Each row is a point. Examples show where two turns around zero, p and q, send a point. Where does a point land after both, in the order given? Backwards means that the second turn is done in reverse. Each puzzle has new turns, and all numbers are rounded.

Turn p:
[-9.2 24.2] -> [-10.8  23.6]
[ 9.0 -7.6] -> [ 9.5 -7.0]
[  0.2 -16.6] -> [  1.3 -16.6]
Turn q:
[ 1.6 13.8] -> [-1.6 13.8]
[-22.2  11.0] -> [-24.1   5.7]
[15.4 -6.7] -> [16.5 -3.0]
[  5.3 -18.1] -> [  9.3 -16.4]
Where do these land?
q, then p backwards: [-12.5   3.4] -> [-12.9   1.3]
q, then p: [ 12.0 -21.3] -> [ 17.7 -16.9]
q, then p: [ 0.5 17.9] -> [-4.7 17.3]

Turn p:
[24.9 10.5  6.0 -8.0] -> [22.7  8.1 12.4 -9.8]
[ 9.7 17.5 -6.9 16.4] -> [ 9.6 23.0 -6.1  7.7]
[-25.9  -5.8  14.6  -4.3] -> [-28.1  -8.3   8.6  -1.5]
[ -3.5 -13.0  -9.4  16.9] -> [ -1.4  -5.6 -11.8  19.6]
[ -5.2  -9.2  -4.4 -21.0] -> [ -2.7 -17.2  -3.3 -16.1]
Turn q:
[ 20.7  -2.1 -26.8 -10.8] -> [ 20.5  -9.4 -25.8  -9.7]
[-13.5  11.9  14.4  20.2] -> [-9.5 20.0 14.6 15.3]
[10.2 -3.5 -5.5 10.5] -> [11.1 -2.1 -4.1 10.6]
[-4.3 -8.3 -3.7  3.4] -> [-4.9 -5.7 -3.9  6.4]
[-6.0 14.1 25.9 -1.7] -> [-5.7 13.5 25.4 -7.1]
[ -9.8  -7.4 -17.0 -29.6] -> [-13.3 -13.8 -19.5 -23.8]
[ 2.8 -4.7 12.7  8.0] -> [ 1.9 -2.6 13.3  8.3]
Where do these land?
q, then p: [-24.5   0.9  -8.3  11.1] -> [-19.6  12.1 -15.3   5.4]
q, then p: [-16.8  12.7 -22.7   5.6] -> [ -6.4  15.9 -25.5  -6.6]
p, then q: [12.8  3.2 19.4 -8.2] -> [ 5.3 -3.1 22.7 -8.0]
p, then q: [ 14.5 -16.5   8.5 -15.5] -> [  7.6 -23.6  13.5  -0.6]
p, then q: [ 0.1  5.8 -8.2 21.6] -> [ 6.3 17.8 -8.9 11.5]
p, then q: [ 13.8  -6.1  11.3 -14.6] -> [  7.0 -15.0  15.8  -6.8]

Turn p:
[  0.6   4.0  12.7  -1.8 -12.7   7.4   2.7   1.5   7.3] -> [ -3.1   2.1   9.2  -2.9 -11.2  13.8   4.8  -0.3   3.8]
[ -5.0  -8.5   7.1  -1.1  27.0 -17.6  -7.9  37.7   3.2] -> [ -7.5   1.8   9.8   1.5  12.8 -19.4 -15.4  41.2   7.2]
[ -2.3 -10.8 -13.5  18.6  18.9 -26.0 -13.0  20.5  14.4] -> [  2.0  -2.9 -10.1  19.7   2.3 -27.1 -16.8  24.7  18.5]
[ -5.3 -13.3   0.5   5.1 -12.1  -1.4  -4.2  -4.7 -36.1] -> [ -2.7  -7.4   5.1   8.6  -4.8  -8.1  -3.8  -9.3 -37.0]
[ -1.3  -8.9 -10.7  30.0  18.2 -19.3  12.2  13.7   8.4] -> [ 11.6   0.5  -5.0  31.2   9.1 -20.2   5.3  20.0  12.4]
[ 18.9   5.0  -1.4 -22.7  14.1   4.8  11.9 -18.3  33.3] -> [ 18.8  -5.9  -3.5 -27.1  11.8  10.1   9.1  -8.3  34.4]
[ 13.4   6.5   1.9  -2.8  -9.9  24.3   7.8  -9.5 -16.4] -> [ 10.3   6.6   1.0  -5.3   2.6  23.6   4.4 -14.0 -19.6]
[-19.3   9.0 -12.4  -3.5  -5.2  16.3  -0.9  -9.3  -9.9] -> [-19.3   1.8 -15.1   0.1   5.9   8.7   6.9 -14.2 -11.7]
[ -0.1   0.9  -8.0  -3.7 -21.2  -5.8   4.4   6.9 -16.1] -> [  0.3   3.1  -7.2  -2.9 -17.1  -3.9   7.1   3.0 -21.2]
[ -1.1  23.4   6.4  -4.9  -1.8   0.4   0.1 -24.1   0.9] -> [ -3.8  15.2   3.7  -9.7   0.6   0.9   6.9 -27.2   7.4]
[  9.4  -6.0   1.4   5.0 -13.4   9.8 -16.0   6.8 -14.6] -> [  2.4  -0.1   0.7   4.2 -11.2  10.1 -18.4   0.1 -18.7]
[ -8.1  -1.3  15.9 -18.2  -1.7   7.2   3.0 -21.2  25.5] -> [ -9.3 -14.8  11.3 -17.3  -0.7  11.5  10.1 -15.7  24.5]
Turn q:
[  4.4  -2.3  18.1   1.6   7.1  12.4 -44.5   5.5   4.3] -> [  5.9   0.5   9.6 -10.3   5.2  10.8 -45.5  11.3   3.6]
[-16.0   1.1   5.2  -7.4  -1.6  10.0   5.3 -25.0  -0.6] -> [-14.3   1.1   0.4  -9.7  -6.7  12.8   2.1 -23.6  -4.7]
[  9.3 -10.8 -11.6  -8.6  12.1  15.6   7.7  -4.4   1.1] -> [ 12.3 -13.6 -14.4  -3.2   4.1  14.3   7.1  -6.1   4.5]
[  3.7   4.9 -10.0   3.0 -28.8  -3.3   9.0  10.4  -3.5] -> [  1.8  13.3  -3.4  10.2 -22.6  -7.5  13.2  12.0   2.6]
[-14.2  -2.5 -19.2 -20.0  -4.5  -4.7  14.2 -10.8 -12.0] -> [-11.3  -6.7 -20.5 -10.5 -12.2  -3.6  19.0  -8.4 -13.5]
[-2.7 -4.3  9.9 -7.2  4.8 15.0 -7.7 28.1 20.1] -> [  1.2  -0.6   7.9 -15.1   9.4  13.8  -3.7  25.9  20.5]
[ 8.5 21.5  9.9  5.3 -3.7 -0.1  4.5 27.9 -2.0] -> [11.1 22.6 12.1  2.4  8.7 -2.4  7.6 23.4 -2.5]
[ 15.9 -22.7  10.4   8.7 -15.4 -20.1  -3.1   4.4 -20.6] -> [ 11.2 -19.2  17.0  17.9 -20.0 -16.3  -5.1   8.8 -13.3]
[ -6.4  -8.7 -13.9  25.3  13.9 -15.3  16.7 -13.3  -8.5] -> [-12.4 -13.3  -6.9  29.5  12.9  -9.5  10.5 -15.3  -7.3]
[ -2.5  23.9   1.3  -0.6  16.2  -9.5  -2.2 -22.7  21.9] -> [ -5.4  16.1  -1.7 -11.2  21.4 -12.4  -5.4 -27.8  10.1]
Where do these land?
p, then q: [21.7  3.1 -6.3  7.5 21.2 10.2 -2.4 27.3 25.2] -> [ 18.0  11.2  -9.1  -3.3  21.3   6.1 -10.8  25.8  26.5]
p, then q backwards: [-25.4  -0.9  13.7 -16.7 -11.6 -11.1   7.6  -3.1  -6.7] -> [-23.3  -5.7  10.6 -11.9  -8.5 -17.8  16.0  -2.6  -1.8]
q, then p backwards: [  2.8   7.0 -19.3  26.4  18.2  10.4 -10.8  26.1   5.8] -> [  0.0   0.6 -17.4  20.9  29.3  13.8  -0.1  22.8   9.3]
p, then q backwards: [ -7.5   6.7  20.5  -9.9  -7.4   7.1   1.9 -19.2 -19.7] -> [-12.2   6.8  23.9  -5.9   3.3  -2.2  12.0 -21.2  -8.4]
q, then p: [ -2.8   5.4 -11.8 -10.2 -21.8  11.7   0.6   8.1  -1.6] -> [ -2.9   9.9 -15.9  -6.0 -15.6  11.8  10.5   6.9  -4.9]
p, then q: [-14.9 -23.4  11.7  -8.6  -6.1  -0.3   1.0 -28.0  -1.6] -> [-10.9 -30.2  14.0  -0.3 -12.8   4.7   1.2 -19.7  -1.8]
q, then p: [ 16.7   0.3  12.2  26.2  -0.9 -13.6  -8.5  -5.9   9.8] -> [  5.8   7.2  18.2  15.3  -6.5  -9.5 -16.6  -8.5  19.3]
p, then q: [ 15.7 -16.7   8.3   2.5   3.3 -13.5  -3.2  -1.0 -12.9] -> [ 15.5  -9.6  14.8   3.4  -4.5 -12.0 -12.3   3.5  -8.9]
q, then p: [ -8.4  -4.8  -0.8  -7.5  -4.3  -3.9  26.6 -16.9  -6.3] -> [  3.1 -11.2   3.9   2.0   0.8  -0.9  27.6 -14.4  -9.6]
p, then q: [  2.0  23.3 -28.3  -9.7   9.4   2.9 -12.8  12.6   8.1] -> [ -3.4  15.0 -35.4 -12.5   9.8  -8.5  -2.0   8.8   5.8]
